Each row is a point. The window is the flat piece filled in between its corners: a triangle in 3 columns, a solid with four corners in 4, and so on. A path goes straight from each point to the next, and from the last back to the first. After which points does the path pass through the window?

Window (4 x 4):
[[  4 -47  49 -25]
 [-25  21 -28  26]
 [ 21   3   7   5]
 [ 45 -19 -32   9]]
Path:
(1): [ 14  23 -43 -15]
(2): [ 16   4 -24  42]
(3): [ 6 -2 10 38]
(4): [ 11   3  -4 -23]
(5): [-17  17 -31   0]
(6): [-19  10 -13  34]
(7): [ 12 -47  48  -8]
(8): [-15 -27  21 -60]
Through the window after points: 3, 5, 7

Window, 8 rows:
[[ -9  33 -48  18 -40   1  12  13]
 [ 16  -7  -6  22   8  22  54   7]
 [ -4  20  22  32  25  28  33   8]
 [ 10 -13 -27  35 -11   1  -5   9]
 [-52 -31 -39  15  -6 -12  -5  13]
 [-34  53   8 -27  58 -60  19  -9]
 [  5  10  -3 -34 -46   3  -8  14]
 [-32  33 -31 -28  48 -21  -3  11]]
Path:
(1): [-30  24 -25 -14   5  -7  11  -9]
(2): [-26  28 -16 -10  18 -16   9  48]
(3): [-23  25 -22 -11   4 -22  -6  25]
(4): [-35  31 -32 -15  -2 -11  -9 -21]
(5): [-28  11 -48  11  14   0  -4 -42]
(6): [-34  13 -21  16  33 -26  23  44]
(7): [-15  37 -20   1  -2 -27  17  32]
(8): [-15  26 -32   6  -8  -1  11 -24]
(9): [ -6  21 -34  -4  -6  27   3 -41]
(10): [-27  19 -23  27  17 -39  22  51]
(11): [ -5   5  -3  31  -8 -12  22  54]
(12): [ -5  20 -14  19 -10  19  24 -12]
(13): [-25  19 -26   9   0   7  10 -41]
(14): [-14  24 -16   8   6 -19   2  33]
(15): [-20   8 -24 -16  -5 -28   7  26]
(16): [-16   3 -26 -12 -10 -18 -14 -30]
Through the window after points: 7

Window:
[[-12  -8 -12  22  14  26  -6  28   0]
 [ 36  42  -3  10  16  34  32  23 -10]
 [-53 -19  -9 -16 -14  -7  18  27  -6]
 [-10   3 -28  -7  32 -27   4 -29  27]
 [ 12   3  15  -1 -39  21 -19 -32 -31]
 [-43 -36  16  44 -26  18  -4 -28 -25]
 [-11   6  22 -17 -18 -60   4  13  -7]
 [ -9 -21  30 -36  16   3  33 -25  17]
 [  5 -28  16  -7 -17  -8  37  20 -21]]
Path:
(1): [-15   1 -19  -1  22  -4   5  -8 -23]
(2): [-12 -12   1   2  -8  -4   2   2  49]
(3): [-14  -7   6  13 -17  18  26   3  46]
(4): [  0  -7  -4  -7  28  24  12   2 -40]
(5): [-18 -36  29 -21   9 -11  15 -21 -39]
(6): [-20 -20   9  -1 -24  -3   7  -9  13]
(7): [-10  -8  13  -8 -26  -9   7   1   9]
(8): [ -5   1  16 -13  -5 -21   3  -7 -28]
(9): [-10   9  -7 -11  29   8  -5  13 -30]
(10): [  7  -9   2   2 -30   4  17  15  30]
(11): [ 14  11   4   3 -12  16  32   7  19]
(12): [  5   6  -3  -1  37  -3   1  -4 -30]
Through the window after points: 1, 7

Window (12 x 12):
[[ 26  32   2  -3  -7 -23  49 -23  24 -10 -24  -3]
 [ 10  -5 -11  38 -37 -27 -45 -25   4  10  25  -5]
 [ 25 -22 -17   8 -21  15 -20  -7  19   7  26  11]
 [-17 -11 -18 -24  13  -5  -1  -1 -35 -31  -7  -6]
 [ 39  15 -26  21 -24  13 -53  -5   8  -2  12  -1]
 [ -1  37 -31 -19   4 -17  23   4  48  13   8 -24]
 [  0  14  15 -29  -2 -14  -7  -2  -9   4  19  -9]
 [  8  43 -13  -4 -13   6  35 -33  38 -13  16 -21]
 [-42  -4   4 -29  34  -2 -30 -18 -21   5 -11   5]
 [  1 -10  11  40 -32   4 -60  16  22  -4  27   4]
 [-32   4 -11 -11   3  18  -7  12 -32  20   1   1]
 [-13 -20  18   0  46   5   3   3 -40  -1   5 -21]]
Path:
(1): [ 16 -21  -1 -15 -12  10 -13 -24  11   1  -3 -47]
(2): [  0 -17  10  -5 -16   6 -19  -5   1  19  -6 -32]
(3): [  0   6 -14   2  26 -12 -13   7 -16 -13  23  22]
(4): [  9  17 -16   9  -8 -16 -25  -9   2  -1  19  23]
(5): [ -5  -1  -7   0 -41   8  -7 -24  24   6  -5 -43]
(6): [ 16 -13   1 -14 -22  10   2  -1  14  17  -7 -45]
(7): [  1  32 -20  29  -3 -36 -21 -23   7 -10  25  30]
(8): [ -6  31  -6  13   1 -25  -4  -6   4 -11  22  25]
Through the window after points: 6

Window:
[[  2  25   9 -40  42 -26 -10 -27   3 -31  15  12 -15  -6]
 [-15  15   4  13 -44  17 -15  -2 -14 -28  -8 -15  28  12]
 [ 18  14  -3  -1 -48  24 -28   2 -11  11  -8   4  -6   9]
 [ -8  18  22 -39  20   1  17 -12  28  -4  10  22  15 -10]
 [  4 -15  18 -14 -34   1 -33  -2 -13  -2 -14 -14  13 -29]
 [  1   5  21  -5 -60   5 -18  -1  18  -9  10 -33  -9   7]
 [-10 -18  -1  -2 -56 -10 -17 -22   1  -8   2  16   0   2]
 [ -5  -5   1 -23  41   4 -18   4  23 -29  38  23  -3 -16]
 [-11   6 -14 -14  51 -24  -4  -7  34  -3  -1   4  -6 -12]
 [-24   6  -7 -29 -52  -2 -10  14 -19   8  15 -17   2   3]
 [  4 -20  -4 -18 -47  20   6   3 -11 -22 -17 -15 -12   2]
 [ 26   8   0  -5  34 -23  17 -11   6 -13  33   7  13 -16]
 [-17   1  57  52  39  17  18 -20 -35   1  26   2  -7  19]
 [-10  -5  29  21  47  32   7 -53 -21   6  38 -17  14  28]]
Path:
(1): [ -4  19  -6   1   6   4  12 -38   9 -11  -2  -3 -24 -42]
(2): [  1   7  17 -24  20  -6 -16 -13  -5 -15  20   6   5  19]
(3): [  7  -8  41   3   9   1   0   3 -12   3  11  -1   4  34]
(4): [-32  13   8  28   2  22   2 -37 -20 -10  22  -6  -6 -30]
(5): [ -8  15  -4   8 -24   7  -3 -20   0 -21  13 -11 -13 -38]
(6): [  0  -7  12  -7  -5  -5 -18  -6  -8  -5   3  -1   6  28]
(7): [ 1  0 25 -9 17  3 -6 -1  0 -3 17 -5 11 18]
(8): [-15  21  11  14   4  24  11 -28 -23  -7  10  -6  -8 -33]
(9): [-16  12   4  18  -7  14  14 -15 -14  -5  10   2 -19 -35]
(10): [  2  -1  12 -22   6  -5 -14  -5  10 -13  22   0  14  42]
(11): [ 12  -7   8 -26   2  -7 -22   1   6   3  -1   9   7  26]
(12): [ -4   9  -8 -15 -13  11  -6 -16   9 -16  14   0  -1 -22]
Through the window after points: 1, 3

Window, 14 rows:
[[-53  32  11   7  12   1  44 -13 -13   4  20 -31  -1  -5]
 [ 21  39  18  17 -46   7 -15  13  10   1 -13   1  -3 -17]
 [-10  -4 -60 -15 -10   8  -4  19 -18  55  29 -15  17 -31]
 [ 10 -13 -46   2 -12  -2  -4  -7  30 -12 -15  38  -8  -6]
 [-25 -32  23 -42 -14  12  20   5 -30 -38  10   6 -19   9]
 [ -2  32  16  12 -10  54   3 -21 -16 -30  -2  16   7 -25]
 [ -9  -4   0  18 -34  -7  24 -17   7   7  19  41   9 -33]
 [  2   3   6  -2  -3 -11 -23  -6 -15   1   9  22   4 -15]
 [ 53 -18  56 -10 -48  26 -28 -27  20  20  -6   5  21   5]
 [ 37 -43  -8  35 -31  -5  14   1 -10 -15   6  40 -35 -10]
 [-33 -36   6  17 -16 -17 -11  35  10  -6  21 -12 -15  11]
 [ -7  10  36  -3 -13  -5  28  -2   1 -10  41  19  24  20]
 [  7  -5  16  28  -3 -27  44   3   1 -35  56  23 -10 -57]
 [ 11   2  42  22   2  33  20  24 -13   8 -14  10 -12 -37]]
Path:
(1): [  2 -28   1   8 -31 -11  23  10 -14   0 -12   3  36 -20]
(2): [ -1   2  -7   6  -9   0   3  -1  13   5  28  25 -23 -13]
(3): [ -2   2   8   4  -7  12   9  -7  -1  -8  23  30 -13 -19]
(4): [ 15   7  14  24 -29  13  14  -1  -3 -15 -17 -11  29 -24]
(5): [ 24  -8  21  10 -37  -3  12   6 -28   4 -14   3  40 -10]
(6): [ -4  -7 -16  -8  -5  17 -15  -4  16  22  33   8 -23 -18]
(7): [-15  29  14  -7 -15  30  -5   2   5  13  23  18 -45 -19]
(8): [ 18  -8  10  15 -27 -13  14   8  -6 -12  -1   1  42  -3]
(9): [ 14 -28  18  17 -24  -8  11   9 -34 -15  -4  -4  18 -27]
(10): [ -1  13   4  -9 -23  19  -3   0  20  -3  19  29 -20  -6]
(11): [-11   3   9  -7   0  15  10  -1  12  -3  36  29 -12 -17]
(12): [ 17 -27  -2  26 -36 -15  10  -8 -22 -10 -23  -2  31   9]
Through the window after points: 3, 5, 7

Window (14 x 14):
[[ -8  41  -2 -10  17 -32 -12   1  -2 -13 -31  -9  -4   5]
 [-18  11   9 -14 -28   3  -2   9  54 -17 -19  -3 -32  12]
 [ 20  30  -9  12  26  -3 -17  -1  -8 -30  -8   6   6 -28]
 [ 33  23 -15  16  26 -12 -14  16 -13 -13 -12  -6 -23  22]
 [  9  16 -27  26   8   3 -22  -4 -28  23  -2   7   6   0]
 [ -4   6 -13  -3  30  -4  -5   2   8   2  -6 -26 -22  -8]
 [-18  26 -30   9  19  -2  10  13  24 -23 -27   5  -5   6]
 [-24 -21  15  -1 -16  11   1  29  24  -6 -53  -5 -27   3]
 [  0  16 -13  29  35  -4 -21 -27 -37 -18  -2   5 -18  11]
 [  6  -2 -10  12  -7   2  34  -8 -25  -5  -1  -1  10  -1]
 [ 12 -24   1  25  20  -2  11 -18  -9   9   6  15  42  14]
 [  8   7  -1  60  22 -24   1  -1 -30  12  15   7   1  -9]
 [-19  -7  18 -18  -2  10  21  27  19  14 -18  34 -29  -1]
 [-16  18  27  -4  -5  32  23   9  42   5 -43  -8 -19  12]]
Path:
(1): [ -6  28  18  20  26   7 -13   9  -3 -14  19  -7  -4  15]
(2): [ 11   4 -35  -1  -7 -13  14  -4  10   2 -45  12 -13 -12]
(3): [ 18  10  -2   5  13 -14  26 -22   4   8 -29  21   1 -16]
(4): [ -9   7  -7  12   6   7   4  10  -3 -11  -6  -7  -1  14]
(5): [-22  14  -5  -5   5   3   9  25   2 -20   0  -7  11  28]
(6): [ 25   3  10  32  12   1  -6 -31   4  18 -35  22 -20 -17]
(7): [ 12   6   7   8  -5 -31  12 -18  15  -8 -24  18   1 -22]
(8): [ -9  12  -3   6  20  20  -3  23  -1 -17 -17 -13 -21  17]
(9): [  5  13  -4   6  13   2  -2  21 -12  -1   6   2   9   5]
(10): [  4  12  -7  14  12  -7   9 -17   3  -4 -20   1 -20   5]
(11): [  1   1 -10  14 -10 -18   8 -17  19   8 -30   7  -5  -7]
(12): [-19  19  11  -2  18  25  -7  20  -1 -18  -3  -4  -9  11]
Through the window after points: 3

Window:
[[-26  -6  10 -27  14  -3  23  -3   0  31  16   5   5   7]
 [ -9  15  32 -13  -2  36  19  32 -30 -15 -28  26  25   4]
 [  7 -34  15  19  -7   6   0  49 -58  -4 -30   6   3  32]
 [-22  32  23 -10 -20   1  -9 -13   6 -10  28 -42  29   6]
 [  3   0  35 -17   2  23 -32  34 -15   3   4 -25 -37 -24]
 [ -1 -11 -26  30 -18   0 -19  23 -25 -24  -1  17   6  32]
 [-23 -30  21 -24  -9 -60 -42   1 -34   0 -15  49  -1  43]
 [-15  36  -3  57   9  -9  37  -2   2   9  -6  -3  15  23]
 [  6 -44 -28  24   4  -6  -9 -13   2 -36  -3 -21  27  -6]
 [ 24   8 -18 -12  26   4  25 -38 -33  26 -21  12  13  12]
 [ 20  -5 -22 -16  -3  -3  -7  16  -9  -2   2 -43   2 -47]
 [ 17  -4   5   7   7 -30   0   7  24  25  -1  28   9  42]
 [-21 -15  26 -29 -18  18   7 -12 -20  40 -20  13  15 -13]
 [  3  20  10   5 -32 -28   5   8   5 -25   7 -30 -49  25]]
Path:
(1): [-24  -2 -24  -6  -8   8 -20  30 -23 -14 -24 -11  -3  27]
(2): [ 30 -16  34  27  -5  -8  19   1 -27   8  11  23  21  12]
(3): [  4   1  20  20 -31  -2   1  -3 -14   2  33  12  16   5]
(4): [ -7  -9   1  -6  12   7  -4  12 -14  -5 -28  -4   0  11]
(5): [ -8   2 -24  -5  10   0  -7  20  10   4 -39  -5 -22  37]
(6): [  3 -24  19   6  -4 -10   4 -11 -13  -2  22   6  33 -10]
(7): [ 19  -4   4  10  -2 -23   8  10 -17  -4   4  -4  -3  -8]
(8): [-45  -4  -2 -18 -30  26 -24   4   0 -15 -30 -27 -15  57]
(9): [  9 -11 -22 -28  19  -4 -25  -7 -17  11 -44  -2  -2  53]
(10): [  1   0  26  31 -24  -5  30  20 -23 -14  23  -6  -6 -19]
(11): [ 17  13  11  25   3 -28  54  20 -10  -9  22  34 -17 -10]
(12): [ -9  -9  -6  -5  -4   5 -28  -7 -17  13 -17 -31  14  26]
Through the window after points: 1, 5, 7, 9
